Every row gives one point. Two turns around zero, p and q, are shown by what they do to some points. Where does a point land after both, in the order given? Backwards means that the second turn is done in reverse. Each puzzle has new turns, and all numbers are rounded.
In the rows, 128 means zero.

Turn p:
[105 116] => [102 131]
[168 143] => [169 117]
[ 97 143] => [111 158]
[142 111] => [130 106]
Turn q:
[156 123] => [148 108]
[118 100] => [104 111]
[110 161] => [133 165]
Where do these land?
q, then p backwards: [119 106] => [119 106]
p, then q: [100 131] => [121 155]
q, then p: [165 147] => [158  99]

Turn p:
[147 178 139] => [144 177 146]
[104 112 135] => [109 107 137]
[143 107 143] => [149 107 133]
[118 115  94] => [111 121  95]
Turn q:
[105 121 121] => [125 103 127]
[124 103  97] => [158 106 113]
[153 148 162] => [111 168 146]
[159 180 125] => [103 174  98]
[115 108 127] => [138 109 138]
[112 108 135] => [134 108 145]
Where do these land?
p, then q backwards: [109 144  83] => [135 178 117]
q, then p: [133 145 144] => [112 139 141]
p, then q backwards: [113 134 145] => [121 126 150]
q, then p: [157  89 140] => [172 142 146]

Turn p:
[100 191 156 144 191 123] => [164 197 166 117 169 107]
[145 110 135  92  92 121] => [119  97 136 129  81 134]
[135 121 110 153 138 104] => [139 118 102 122 146 106]
[152 117 120 139  99 143] => [124 117  99 146 110 145]
[135 111 141 123 159 134] => [144 123 136 103 141 147]
[118 100 132 130  96 130] => [113  95 130 151 124 136]
[111 145 102 116 121 141] => [ 94 147 128 128 125 121]
Turn q:
[139 146 136 110 154 151] => [120 154 122 132 137 162]
[172 133 119  94 168  99] => [182 165 116 139 156 145]
[119 155 123 102 104 133] => [128 143 144  94 108 138]
[165 141 129 141 114 108] => [150 149 143 151 112 109]
[ 94 114  89 143 157 103] => [126 118  92 107 165  91]
[114 109 125 130 102 131] => [126 100 129 118 111 121]
[ 94 123 150 136 128 131] => [102 105 144 121 143 129]
[128 104 153 168  97 168] => [ 90  92 135 163  91 129]
Where do these land?
p, then q: [141 128 124  93 104 116] => [136 101 149 112 104 120]
p, then q: [137 110 123 123 125  90] => [165 106 125 129 130 122]
q, then p: [119 216 132 147 131 165] => [106 183 188 166 130  96]
q, then p backwards: [124 113 153 150 133 150] => [108 111 125 131  97 141]
q, then p: [119 127  99  94 128 127] => [109 134 123 102  97 135]
p, then q backwards: [ 98 118 160 171 138 137] => [140 113 165 125 168 101]
p, then q: [149 114 130 113 149 110] => [160 124 127 123 118 149]
q, then p: [139  97 102 131 116 128] => [118 104  96 125 116 121]

Turn p:
[122 126 136 119 100 111 114 148] => [123 129 113 144  97 142 131 140]
[112 135 117 112 137 126 127 141] => [104 124 119 130 132 123 120 140]
[110 119 150 135 134 125 140 152] => [119 127 140 148 110 101 131 132]
[164 143 129 124 135 138 147 149] => [145  96 130 144 151 126 143 142]
[143 143 125 109 140 111 132  31] => [140 179 151  63 167 164 147 134]
[163 112 144 110 141 179 128 116] => [144  92 176 122 146 150 115 118]
[119 155 116 164 135 120 108 138] => [145 148  96 142 138 110 106 128]
[109  58 121 119 136 120 145 138] => [ 99 103 142  97  85 101 140 104]
[113 137 119 167 134 115  96 140] => [145 148  96 135 118 106  98 123]
[125 153 122 122  88 135 143 125] => [118 138 116 155 139 157 149 119]
Turn q:
[120 130 155 126 157  79 131 132] => [102 129 144 134 158  91 140 155]
[116 101 155 116 111 169 144  97] => [147  83 118  84 111 139 137 127]
[127 134  91 121 110 109 141 140] => [134 128 130 174 122 133 136 116]
[154 165 111 101 103 155 119 150] => [158 164 135 131 107 129 134  80]
[130  85 172 158 116 178 162 125] => [106  92 137  70  92 168 141 141]
[131 104 146 123 125 129 119 127] => [128 114 139 113 116 118 116 139]
[104 108 124 152 142 100 118 128] => [ 98 114 120 145 142 123 108 151]
[125 140 109 144 138  95 153 122] => [117 130 129 161 154 140 148 142]
[110 148 139 139 133 107  87 116] => [117 133 124 124 168 108  96 119]
[163 131 109 119 124 141 131 119] => [162 146 135 131 118 146 131 131]
[128 162  96 108 148 145 102 151] => [139 176  97 141 121 112 122 106]
Where do these land?
p, then q: [135 136 126 132 105 113 158 108] => [133 130 121 127 133 146 170 129]
q, then p: [143 148 127 134 137 128 117 119] => [134 127 131 130 150 128 118 146]
p, then q: [105 144 157 114 134 143 123 128] => [ 96 136 129 107 140 121 117 112]
q, then p backwards: [128 140  99 140 141 128 121 149] => [101 149 129 136 107 124 120 129]
p, then q backwards: [129 141 101  95 145 113 106 143] => [106 100 134 154 156 135 120 110]
p, then q: [139 129 107 148 198 126 116 126] => [142 152 142 152 132  72 111 161]
p, then q: [136 119  99 144 105 162 117 129] => [158 118 107 116 135 150 105 148]
p, then q backwards: [114 129 131  72 110 145 194 131] => [113 138 154 165 122  91 191 150]
q, then p: [113 125 126 151 113 113 125 119] => [127 130 140 118 119 114 103 115]
q, then p backwards: [140 140 144 149 117 112 119 146] => [104 126 139 117 135 151 135 110]
p, then q backwards: [128  56 190 130 104 125 112 110] => [185  99 141 105  81 160 141 173]

Turn p:
[ 96 119 107 158 140 114 152 127 121  93 142] => [132 130 126 144 102 166 126 130  80 117 121]
[100 131 121 121 128 158 136 135 113 143 159] => [110 142 145 114 144 161 152 121 130 114 115]
[146  80 148 113 116 139 105 151 153 170 115] => [ 90  83 147 119 127  90 124 119 168 123 122]
[127 156 147 153 139 148 154  96 142 104 113] => [157 148 156 159 147 132 113 127 102 154 138]
[ 91 109  91 106 168 125 152 106  97 149 141] => [160 111 133  90 120 179 146  96 120 109 105]
[133 155 121 146 105 124 136 135 146 148  96] => [123 134 134 112 131 114 105 156 126 168 120]
[128  97 108 114 114 129 128 103  85 118 147] => [118 126  97 113 128 148 140  78 116 117 139]
[138 154 139 126 114 127  81 130 163  97 111] => [131 143 117 159 122  75 152 153 129 148 133]
[102 132 112 165 165 123 137 101  87 139 159] => [150 120 109 133 156 185 126 118 101 110  95]
[139 161 174 122  99  90 120 140 165 113 115] => [131 146 131 132 131  68 110 176 118 121 157]
[153 144 158 119 119 126 111 162 128 108  92] => [124 159 124 147 110  84 104 138 157 130 130]
[182  99 111  93 128 133 122 152 135 152 145] => [108  96 115 115 116 132 136 123 190 126 159]
Turn q:
[114 118 136 114  89  80 168 149 138 137 135] => [119 129 124 128  95 123 155 130 174  97 169]
[113 148  95  67 135 111  78 126 121 128 107] => [116 142 154 108 109 145 139  93 124 200 141]
[141 125 145  95 158 158 130 154 157 121 136] => [133 140 164 119 141 110  99  87 132 112 114]
[125 122  85 108 136  84 150 125 110 116 137] => [ 98 102 127 114  77 131 146 127 147 141 118]
[144 129 127 159 132 145 113  99 140 103 119] => [148 105 104 150 144 130 116 123 101 135 113]
[ 95 106 119 110 118 137 125 128 141 125 144] => [ 98 126 136 125 124 141 115 113 117 118 157]
[125 141 131 175 141 168  95 132 141 158 134] => [152 138 127 117 179 166 110 148 104 120 115]
[158 137 121  89 103 119  66 141 129  99 151] => [160 161 121 117  80 135  98  92 110 163 142]
[106 144 133 150 118 155 148 148 126 122 127] => [117 150 126 147 145 143 143 129 121  96 116]
[180 141 143 152 105  99 156  86 135 123 132] => [165 101  68 127 121  91 142 137 145 122 123]
[121 113 124 145 144 147 166 111  82 166 102] => [ 99 117 142 120 153 101 161 183 114 123 111]
[ 94 129 151 125 158 127 128 116 123 113 152] => [ 90 133 122 143 142 130  93 127 146 134 121]
[148 110 152 176 126 133 141 148 122 154  87] => [168 120 150 149 152 119 148 176 128 104 125]
Where do these land?
q, then p: [161 126 147 135 130 147 152 173 102 112 154] => [135 171 102 143 105  88 111 146 116 146 137]
q, then p: [126 137 119 112 108 131 137 118 120 134 123] => [135 134 130 105 129 145 127 130 118 124 138]
q, then p: [174 119 125 126  90 122 168 132 144 139 149] => [130 134 100 122  90 126 135 123 115 129 188]
p, then q: [149 119 120 133 102 111 128 159  83 143 117] => [115 127 133 120 126 167 137  93 108 159 149]
p, then q: [168  95 106  86  97 139 112 144  96 125 137] => [ 88  98  94 104 132 150 134  86 125 121 160]
q, then p: [101 150 113 168 135 100  92 132 151 125 131] => [105 115 157 152 142 146 148 113 159 165 114]
p, then q: [103 142 122 116 102 141 139 134 108 131 126] => [108 153 124 124 142 119 146 111 137 147 124]
p, then q: [140 153 122 118 123 175 145 113 191 147  89] => [154 143 143  95 166 104 113 157 183 110 156]
q, then p: [137 139 132 109 182 101 126 104 138 135  91] => [141  67 157 112 136 104 107 131 139 121 118]
q, then p: [137 101 107 161 158 123 128 100 109  77 134] => [ 87 109 106 127 105 113 109 100 116 143  81]
p, then q: [129 137 147 147 146 126 120 118 120 161 166] => [123 109 163 146 134 128 105 118 120 125  93]
p, then q backwards: [ 89 165 158 110 167 121 116  95 154  93 102] => [188 126 153 135 109 157 120 162 118 125  77]
q, then p: [ 92  98 115 128 131 121 124 148 145 162 159] => [110 148 154 148 129 119 176 119 134  98 133]
p, then q backwards: [ 85 111 160 144 120 134 105 122 130 108 113] => [140 120 129 117 136 175 151 133 111  96 112]
